Rows are points. Any point is a mix of the corners, with weights that add up to 1. It lies inside the corners' shape when no weight is negative. Say inside or outside, and name the corners with a negative weight.

Corners:
(1): [-0.16  0.02 -0.35]
(2): [ 0.67 -0.37  0.80]
(3): [-0.53  0.23 -0.12]
(4): [-0.63 -0.22 -0.22]
Points:
[-0.05 -0.30 -0.01] => outside (3)
[-0.30 -0.05 -0.25] => inside
[-0.16  0.01 -0.28] => inside
[-0.54 -0.19 -0.19] => inside
[-0.37 -0.15 -0.03] => inside

Corners:
(1): [-0.66 -0.23 -0.39  0.20 -0.33 -0.93  0.11  0.18 -0.49]
(2): [ 0.61  0.01  0.19 -0.16  0.50  0.01  0.80 -0.52 -0.63]
(3): [ 0.63 -0.16  0.42 -0.18  0.23  0.46 -0.02  0.13 -0.05]
(4): [-0.38  0.51 -0.17 -0.19 -0.33 -0.46  0.31  0.55  0.06]
(5): [ 0.00 -0.58 -0.40  0.18  0.82  0.55 -0.19 -0.32  0.07]
(6): [ 0.02 -0.35 -0.54  0.31 -0.07  0.73  0.01 -0.56 -0.06]
(7): [-0.55  0.51  0.47 -0.21  0.05 -0.64  0.49 -0.09 -0.29]
(8): [-0.29  0.30 -0.19  0.77 -0.33 -0.57 -0.02  0.23  0.29]
(9): [-0.62  0.48  0.00  0.28 -0.09 -0.41  0.12  0.34 -0.77]
(10): [ 0.14  0.63  0.01 -0.37 -0.13 -0.49 -0.18 -0.08 -0.22]
Points:
[-0.08  0.16 -0.20  0.11 -0.12 -0.21  0.11  0.15 -0.07] => outside (7)
[ 0.00 -0.09 -0.19  0.13  0.10  0.01  0.22 -0.22 -0.24] => inside
[-0.37  0.32 -0.02  0.14 -0.04 -0.34  0.19  0.18 -0.52] => inside
[-0.03  0.37 -0.05 -0.12 -0.04 -0.31 -0.05 -0.03 -0.25] => inside
[-0.30  0.02  0.36  0.19  0.44 -0.48  0.39  0.00 -0.50] => outside (4, 6, 10)
[-0.32  0.11 -0.18  0.14 -0.11 -0.14 -0.06  0.09 -0.07] => outside (2)
[ 0.00 -0.29 -0.26  0.19  0.15 -0.12  0.08 -0.11 -0.40] => outside (4, 7)

Corners:
(1): [-0.52 -0.29  0.47  0.10 -0.17 -0.28  0.35  0.29  0.23 -0.65  0.05 -0.27
 -0.50  0.42 -0.44 -0.56  0.10  0.53]
(2): [-0.29 -0.64 -0.32 -0.21  0.33  0.21 -0.01  0.40  0.25 -0.10  0.03 -0.57
 -0.40  0.41  0.35 -0.57 -0.12  0.41]
(3): [-0.74 -0.33  0.30  0.23 -0.20  0.14 -0.04  0.08 -0.18 -0.17 -0.03  0.06
 -0.26  0.30  0.42 -0.64  0.29  0.14]
(4): [-0.22  0.61 -0.74 -0.03  0.18  0.72  0.19  0.54 -0.41  0.69  0.31 -0.23
  0.84 -0.08 -0.50  0.46  0.32 -0.57]
(5): [-0.60 -0.58  0.11  0.50  0.05 -0.51  0.35  0.34 -0.13 -0.04  0.16 -0.30
 -0.36 -0.40  0.34 -0.44 -0.29  0.25]
(6): [ 0.23  0.42 -0.26  0.52  0.21  0.62 -0.27 -0.19 -0.52  0.36  0.26 -0.17
  0.65 -0.07 -0.41  0.91  0.18 -0.44]
(7): [ 0.53  0.20 -0.34  0.04  0.38  0.50  0.26 -0.07 -0.87  0.16  0.26  0.14
  0.32  0.30 -0.06  0.34  0.15 -0.61]
(8): [-0.27  0.00 -0.07  0.10  0.05 -0.57  0.07  0.34  0.09  0.00 -0.33 -0.36
 -0.12 -0.18 -0.19 -0.71  0.14  0.19]
(9): [-0.13  0.22  0.06 -0.17  0.03  0.24 -0.11 -0.76  0.85  0.34 -0.44  0.00
  0.04  0.00 -0.38  0.04 -0.95  0.05]
(10): [-0.24 -0.06 -0.13  0.05  0.18  0.25  0.09 -0.28 -0.75  0.29  0.28 -0.37
  0.83 -0.39 -0.46  0.39  0.49 -0.34]
(11): [-0.07  0.36  0.00  0.21  0.50  0.22  0.07 -0.11 -0.37  0.34  0.53  0.07
  0.56  0.01 -0.20  0.40  0.47 -0.66]
(12): [-0.24 -0.63  0.62  0.18  0.61  0.17  0.56  0.03  0.04 -0.32 -0.52  0.49
 -0.22 -0.05  0.43 -0.36  0.09  0.10]
(13): [-0.65  0.19  0.24 -0.18 -0.07  0.01  0.12 -0.61  1.06 -0.31 -0.65 -0.11
 -0.22  0.08  0.05  0.19 -0.73 -0.22]
(14): [-0.30  0.25  0.24 -0.58 -0.02 -0.30  0.06 -0.10  0.41  0.02 -0.74  0.13
  0.03  0.03  0.07  0.57 -0.62  0.36]
(15): [-0.08 -0.46  0.32  0.20 -0.13 -0.01  0.29 -0.22 -0.05  0.02 -0.07 -0.25
 -0.70  0.16  0.48 -0.20  0.33  0.89]
(16): [-0.09 -1.07  0.20  0.53 -0.09 -0.34  0.41  0.57 -0.06 -0.04  0.15 -0.09
 -0.15 -0.18 -0.01  0.11  0.34  0.16]
(17): [ 0.03  0.31 -0.22 -0.15 -0.33  0.03  0.06 -0.34  0.75  0.04 -0.37 -0.27
  0.33 -0.24  0.16  0.02 -0.91  0.38]
(18): [-0.42 -0.17  1.12  0.27 -0.44  0.04  0.14  0.01  0.10  0.03 -0.06 -0.35
 -0.33  0.75  0.59 -0.44 -0.37 -0.08]
(19): [ 0.07  0.44 -0.03 -0.02  0.39  0.34 -0.13  0.48 -0.86  0.41  0.72 -0.09
  0.45 -0.63 -0.34  0.13  0.91 -1.00]
Points:
[-0.29 -0.07  0.24  0.12 -0.01  0.02  0.12  0.05 -0.01  0.05  0.00 -0.20
 -0.02  0.03  0.09 -0.12 -0.06 -0.10] => inside
[-0.13  0.12 -0.25  0.06  0.18  0.14  0.08  0.19 -0.27  0.15  0.23 -0.15
  0.28 -0.15 -0.27  0.11  0.17 -0.31] => outside (12, 15, 18)
[-0.24 -0.07  0.09  0.04  0.04  0.09  0.13  0.02  0.02  0.02 -0.09 -0.16
 -0.01  0.01  0.02 -0.09 -0.03  0.00] => outside (11)
[-0.21 -0.04  0.07  0.00  0.07  0.07  0.16  0.05  0.03  0.08 -0.07 -0.09
  0.06 -0.02  0.02 -0.02 -0.04 -0.01] => outside (6)
[-0.27 -0.24  0.23  0.16  0.12 -0.05  0.14  0.10 -0.10 -0.04  0.05 -0.15
 -0.14  0.05  0.03 -0.15  0.09  0.00] => outside (4, 17)
[-0.27  0.14  0.20  0.00 -0.04  0.20  0.09 -0.32  0.27 -0.07 -0.36  0.07
 -0.07  0.33  0.10 -0.09 -0.30  0.11] => outside (2, 5, 10, 16, 19)
[-0.17 -0.03 -0.16  0.09  0.15  0.15  0.13  0.18 -0.13  0.00  0.06 -0.20
  0.11 -0.03 -0.14 -0.09  0.33 -0.05] => outside (5, 9, 14, 18)
